Each row is a point. Before rounding, the points of a table are all equally far from one centre. They may lie mostly on one side of it. Where is the centre, to within rounding?
In the rows, zero is written as 128.

Points (9 x 2)
[[160 117]
 [162 107]
 [142  61]
 [142 142]
 [161  92]
 [103 151]
 [117 152]
 [155 128]
 [162 103]]
Centre: [112 102]

Points (12 x 8)
[[112  83 145 182 140 111 130 157]
 [157  92 159 126 102 119 135 158]
 [119  53 165 164 154 145 119 131]
 [164  69 106 136 130 120  73 117]
 [117  84 165  92 149 155 115 111]
 [153  60 150  90 139 141 141 100]
 [141 101 170 183 177 136 134 103]
 [138 118 145 133 120 143  77 150]
 [122  76 123  84 115 122 146 119]
 [118 121 138  95 138  93 152 129]
 [145  79 122 178 126 129  87  82]
 [107 109  94 107 117 135 100  99]]
Centre: [139  98 129 139 144 128 126 116]

Points (18 x 12)
[[110 136 108 188 182 169 152 119 141 150 142 152]
 [153 141  95 155 175 134 153 160 157 144 131 179]
 [134 115  82 187 121 128 145 121 141 145 125 167]
 [103 121 123 154 190 163 167 120 137 154 127 164]
 [127 140 122 188 132 165 104 143 159 121 158 125]
 [154 131 133 158 130 137 137 145 134  92 164 157]
 [114 113  87 156 144 196 162 134 135 156 162 150]
 [145 108 115 161 166 170 102 150 135 106 131 122]
 [174 154 103 169 166 183 141 153  85 163 147 141]
 [ 98 132  92 162 133 180 126 127 142 112 150 164]
 [135 108  87 145 151 178 129 154  68 127 139 124]
 [135  99 100 182 154 163 124 151 155 129 146 152]
 [142 136  99 163 148 200 153 155 159 134 139 142]
 [139 158  89 165 161 145 113 143 145 107 147 169]
 [160 150  78 164 117 188 148 132 137 165 123 110]
 [130 130  76 154 148 143 137 106 137 136 190 132]
 [ 95 131  89 173 160 183 134 155  99 147 146 103]
 [164 148  86 170 154 184 148 159 151 141 141 149]]
Centre: [129 141 117 139 138 145 131 139 118 156 135 136]

Points (23 x 20)
[[159 103  94 119 148 132 142 115  85 180 116 121 173 102 140  90 137 140
  160 119]
 [161 141 110 117 172 159 105 124 135 166 123 168 123  81 111 125 129 116
  184 126]
 [147  68 104 146 158 119 139 104 115 168 162 136 211 126 117 126 120 101
  164 135]
 [171 127  99 138 166 162 160 129 114 172  94 158 146 137 113 142 124 112
  156  77]
 [177 145  96 120 154 129 124  99 103 153 121 159 173 138 137  80 147 126
  152  72]
 [126 107 147  98 141 140 139 141  86 170 160 173 162 135  97 133  86 113
  171 121]
 [154 115 125 144 137 140 105 110 114 180  95 160 155 167  84 111 104 142
  168  99]
 [173  95 109 113 157 139 119  89 115 169 147 183 157 158 115  99 123  85
  193 125]
 [167  86 107 103 124 121 155 117 130 178 133 175 179 161 111 134 151 124
  148  99]
 [170 117  77 106 152 133 129 140 109 177 111 154 120 126 133 141 167 119
  163  87]
 [158  92 140 135 125 157 138 143  87 142 127 164 180 162 117 123 125 141
  164  82]
 [191 129 140 123 159 136 122 122 122 179 125 175 144 105 159 144 155 100
  170 129]
 [152  67 104  77 150 140 133  99 100 137 156 176 158 107 111 125 126  94
  166 128]
 [161 112  99 120 167 160 144 113 110 167 103 141 197  99  94 119 108 124
  131 106]
 [160  82  96 119 156 114 136 106 128 200 115 128 184 145 120 146 124 114
  133 126]
 [186  97 103 107 163 153 113 154  99 178 165 165 156 126  96  95 139 117
  151 132]
 [160 107 109 113 197 128 134 152 151 154 111 151 192 133 108 105 137 109
  181 118]
 [166 130 167 125 143  97 115 111 115 110 151 152 133 158 122 138 108  63
  166 146]
 [155  95 127 107 140 102 142 125 152 185 101 146 142 169 108 135 126 107
  166 112]
 [161 124 126  64 139 150 152 116 110 165 143 158 152 137 115 117 135 136
  176 143]
 [181 135  93 121 160 130 167 163 108 167 108 186 141 156 120 120 143 124
  165  94]
 [151 137 114  84 161 110 152 118 111 147 134 173 189 109 132 101 140  94
  200 109]
 [120 113 108 120 182 141 151 131 105 161 129 192 158 136  89  87 125  91
  171 104]]
Centre: [155 124 109 135 147 112 124 125 105 135 130 157 156 130 111 132 127 113
 153 129]

Points (30 x 24)
[[ 60 155 153 136 129 101 136 137 149 132 131  74 107 161 177  74 148 145
   94  83 146 105 151 114]
 [ 98 152 148 120 167 109  99 168 113 129 105  69  89 179 162 121 122 164
  121 117 163 119 144 150]
 [ 90 175 111 144 164  71 102 130  92 123 108 101 120 143 165 108 157 129
   97 103 148 106 148 137]
 [ 75 163 148 149 126 108 115 106 110  99 141  99 136 173 124  74 150  97
  128 102 164 120 155 164]
 [ 98 140 146 137 187 121 120 158  96 133 140 111 127 146 121  79 129 149
  110 116 160  66 117 157]
 [123 138 131 153 209 115 102 112 120 118 138 115 113 131 135  98 139  96
  108 118 158 100 133  98]
 [ 80 174 111 171 174 105  99 161 133 135 140  98 109 166 147  96 138 115
  136 119 165  98 106 119]
 [ 66 173 113 160 150  93 125 129 100 136 125  63 127 139 150 116 113 114
  149 117 140 106 128  62]
 [ 56 124 105 136 160 102 121 157  87 150 119  77 100 144 150  95 125 151
  125 101 183  95 130 118]
 [104 153 114 150 187 130 126 111 107 170 152 152 155 161 146 121 131 112
  115  90 153  81 103 154]
 [104 167 108 164 120 122  95  96 118 124 145 105 123 167 135 126 140 129
  141 145 151  85  75 150]
 [103 154 116 195 164 102 101 147 121 141 127 106 131 182 179 114 145 143
  122  87 152  91 127 153]
 [100 127 106 123 141  91 119 111  99 119 107  83 119 188 176 107 131 108
   71  88 154  96 127 143]
 [143 137 108 153 160 110 103 141 138 127  98  87 101 157 135  86 158 126
  134  60 173  80 135 132]
 [ 73 155 137 151 153  94 116 158  85 133 103  79 121 172 116  91 153 127
  114 111 141 102 108 143]
 [ 89 133  93 142 153 162  93  66 112 121 149  72 115 159 156 106 143 117
  149 108 159 112 131 132]
 [105 163 145 145 164  61 137 158 107 119 100  84 115 151 169 103 157 138
  119 122 178 120 149 136]
 [ 62 133 133 134 145  74  88 163 128 115  93  87 107 161 151  86 115 127
  152 106 157 101 102 142]
 [ 64 131 117 172 164 106 139 126  93 100 130 129 136 136 169  81 143 157
  142 109 176  75 128 142]
 [115 154 119 145 176  74  89 164 122 123 135  81 110 168 130  95 138 142
  129  97 187 115 133 128]
 [109 147 141 158 188 129  93 113 113 126  66 112 132 160 176 113 144 148
  151 152 139 105 117 157]
 [104 135 151 178 179 117 110 140 153 153 143 101 136 167 182  66 146 151
  116 104 167 136 135  88]
 [ 92 143 114 103 128  79 109 130 131 117  91  74 126 142 146  54 114 137
  154  99 168  60 160 137]
 [ 99 150 121 145 149 127 115 134 130  99 101  73  96 145 167 116 163 125
  123 101 195 110 120 131]
 [ 85 143 106 159 174  98 116 151  96 113 115 107 126 133 144 135 120 130
  117 143 169  67 124 123]
 [117 144 129 122 197 106 109 180 129 141 147 119 126 161 149 134 143 166
  133  86 144  95 148 168]
 [120 191  76  91 139 121 111 134 101 122 113 112 136 170 141  62 118 119
  151 100 152 114 195 134]
 [129 185 122 151 149 110 131 138 164 126 112  58 110 193 162  79 158 122
  109  99 136 124 149 118]
 [118 147 143 153 191 125 103 116 138 125 169  95 113 143 175  96 151 148
  123  80 174 127 143 133]
 [ 94 152  81 147 151 150 108 142 112 151 119 107 137 133 144  94 146  90
  108 127 169 102 106 139]]
Centre: [115 130 122 123 136 116 141 120 132 134 119 120 137 161 142 104 117 143
 146 113 133 122 135 119]

Points (29 x 24)
[[143 149  84 106 167 131 113 155 173 155  98 137 150  88 100 111 123 141
  159 118 152  93  66 136]
 [133 150 125  95 161 112 102 164 138 137  88 167 176  94 137 126 148 164
  143 135 146  92  94 133]
 [146 161 100 128 157  96  87 170 158 163  74 142 149  97 126 141 103 185
  137 143 121 115 112 135]
 [155  99 104 124 159 116 113 188 148 148  79 150 130  71 118 109  95 155
  137 161 140 112  97 134]
 [160 134 117 121 172 121 121 166 147 175  94 143 197  82 128 128 149 172
  130 122 150  99 105 144]
 [139 108 125 136 175 116  77 174 183 150  91 124 146 105 112 141  85 145
  144 121 154 109  73 134]
 [101 129 154  96 161 148 118 139 147 145  94 180 141 112 127 148 135 145
  126 129 138 116 107 155]
 [157 132 116 109 156 127 115 177 141 155 100 132 173  58 140 125 141 156
  157 128 106 106  82 104]
 [127 135 105 122 179 119 124 173 165 142 108 147 136  94 111 135 112 157
  175 159 158  89 104 137]
 [149 135 102  93 164 111 108 182 153 139  86 127 135 105 134 122 132 148
  124 136 147  78  59 115]
 [151 130 104 107 149 124  64 137 138 123  76 158 146  85 111 105 111 159
  130 150 130 106  70  92]
 [120 142  83 124 164  95 150 158 158 140  88 156 156  97  98 127 134 178
  112 107 131 108  97 144]
 [153 124 104  98 177 130  95 190 122 154 106 149 143  91  84 129 131 173
  148 147 157 131 100 137]
 [111 141 152 101 169 130 126 127 172 168 111 117 126  76 115 107 137 182
  156 140 152  89 115 158]
 [124 133  92 109 174 131 119 175 169 162  94 149 145  73 148 126 140 166
  139 132 146 120  89 119]
 [174 111 118  90 151 140 140 158 139 160 104 161 157 106 124  84 125 141
  152 168 113 137  56 141]
 [150 151  83 117 162 122  86 171 151 131 120 141 134 105 137  91 120 162
  134 140 107 113  87 184]
 [150 111 117 112 174 104 119 192 182 139  89 149 156  85 128 112 122 155
  150 138 140  86 117 108]
 [150  84  97  99 154 139  81 138 102 145 124 168 178 105 107 148 108 186
  127 166 139  78  89 135]
 [152 117 114  76 157 133 118 172 157 149  81 168 138 101 118 104 142 157
  151 144 131  93  70 104]
 [117 124 114  90 173 129 113 160 141 170 109 146 178 107 136  98 146 151
  123 186 137 117  91 165]
 [145  96  92 103 163 121 116 164 147 190  73 129 150  85 106 128 137 135
  148 158 137 101  69 125]
 [138 104  83 113 181 114  90 165 152 130  87 150 172  88 136 127 147 175
  142 152 152 112  78 107]
 [145 112  96  95 178 120 113 189 160 161  97 160 164  95 142 118 135 177
  157 148 127  88 102 130]
 [158 142  94 118 161  99  92 155 133 143  83 138 167  72 122 155 148 159
  157 136 136  94  98 140]
 [138 128 103  99 180 117 108 171 142 154 102 146 137  59 131 108 105 166
  156 144 152 114  94 108]
 [138 122 112 118 147 131 111 183 175 149  83 161 144  89  98 133 136 171
  157 156 153 110  80 104]
 [119 122 100 132 155 129 117 164 123 153  83 136 168  73 116 145 153 147
  152 119 130  99  95 113]
 [147 141 113 131 142  98 137 177 176 169 110 152 161  81 121 124 120 193
  135 171 123  88  88 111]]
Centre: [149 101 116 107 132 113 112 124 155 146 133 120 148 120 116 124 124 162
 129 136 125 122 108 128]

Points (31 x 24)
[[154  88 125 103 131  89 100 170 178  71 123 168 117 113 152 122 111 140
  103 147 144 127 109 149]
 [173 120 111 119 122  60  92 149 175  92 159 118 123 108 128 156 119 124
   79 171 111 126 118 174]
 [160 115 134 137 122 113 109 182 141  84 131 134 120 111 182 175  96 136
  124 136 110 144 136 144]
 [148  89 101 108 101 107 125 174 142  94 110 130 115 124 144 173 106 138
  120 155 132 162  91 157]
 [150  78 116 106  77 104 117 132 155  79 140 151 108 134 151 134  84 124
  114 167  97 146 134 163]
 [175 125 113 133 106  81 124 178 177  87 163 157  96 143 134 169 112 152
  102 161 139 136 124 196]
 [172 114 106 125 167  99 105 139 141  47 129 125 141 122 133 163 129 151
   91 159 139 147 144 165]
 [125 111  99  92 117 106 165 135 152  76 143 112 105 122 109 161  91 133
   95 185 101 156 129 158]
 [139 107 110 113  98  70  99 157 166  91 138 177  64 106 154 158 139 128
  142 155 123 131  90 151]
 [156  93 131 115 161 106 108 146 125 100 140 129  78 134 129 169 124 135
   94 158 117 150 138 192]
 [158  90 110 119 136  87 143 166 143  73 116 127 100  99 130 139  99 133
  120 159 102 183  95 179]
 [188 120 108 119 106  96 127 140 133  71  94 138 112 108 162 130  91 133
  105 168 156 133 108 157]
 [174 110 108 111  71  48 141 140 130  75 105 140 115 128 162 126 127 138
  107 141 136 162 128 169]
 [144 117  99 120 111  86 125 120 146  94 125 116 115 114 151 171 152 133
  141 124 170 152 116 192]
 [128 127 111  94 119  83 119 134 141 115 124 115  91 122 123 123  94 133
  108 158 134 181 130 205]
 [149 107 116 130 116  96 105 146 188  59 148 147  94 116 144 149 105 134
   94 164 120 179  94 165]
 [172  73 116 115 149 113 150 146 159 111 117 171 128  92 134 156 117 133
  110 172 120 121 106 172]
 [183 102 115 101 101  86 150 124 145  84 133 135 103 136 138 158 111 175
  118 199 145 139 116 194]
 [161  62 120 137 121  73 143 126 156  85 121 157 106 112 132 167  88 124
  112 148 142 163 129 160]
 [160  98 102 111 101 109 128 137 145  84 150 148 100  97 132 164  89 129
  141 169 114 117 103 192]
 [147 103 137 101 168  90 117 160 169  90 123 152 128  88 115 160 137 157
  105 148 136  93 130 166]
 [154  98 129 110 128 125 125 151 176 107 129 136 109 137 153 163  96 113
  104 181 143 143 122 177]
 [191 113 128 110 150 116 146 151 166  78 156 154  94  89 132 160 119 127
  115 158 107 138  98 182]
 [158 107 118 147 116 103 146 126 181  75 130 168 123 114 122 173  97 132
   99 137 143 125  90 151]
 [158 108 114 102 137  73 145 162 173  57 123 156  94 117 150 157 146 102
   89 163 120 139 109 156]
 [179  84 123 122  98 117 105 139 156  77 164 153 128 102 117 165 103 124
  118 159 117 134 100 149]
 [146 100 101 115 112  89  99 146 166  81  98 136 130 100 116 170 102 148
   91 150 122 156 135 188]
 [185  99  99 105 109 107 109 128 160  86 152 123  71  93 160 157 137 131
  110 153 125 176 119 158]
 [153 108 108  77 112  98 128 158 143  94 129 150  79  98 140 144 108 112
  104 154 146 158 102 171]
 [139 108 111 130 128  83 139 141 146  53 122 144 121 126 156 173  91 149
  126 180 118 165 101 182]
 [150 163  98 131 135  63 153 127 188  88 114 117 119 119 135 179 125 125
  106 155 133 131 103 175]]
Centre: [148 131 123 134 118  93 134 136 149 100 132 145 109 114 124 133 139 149
 128 163 119 144 139 144]
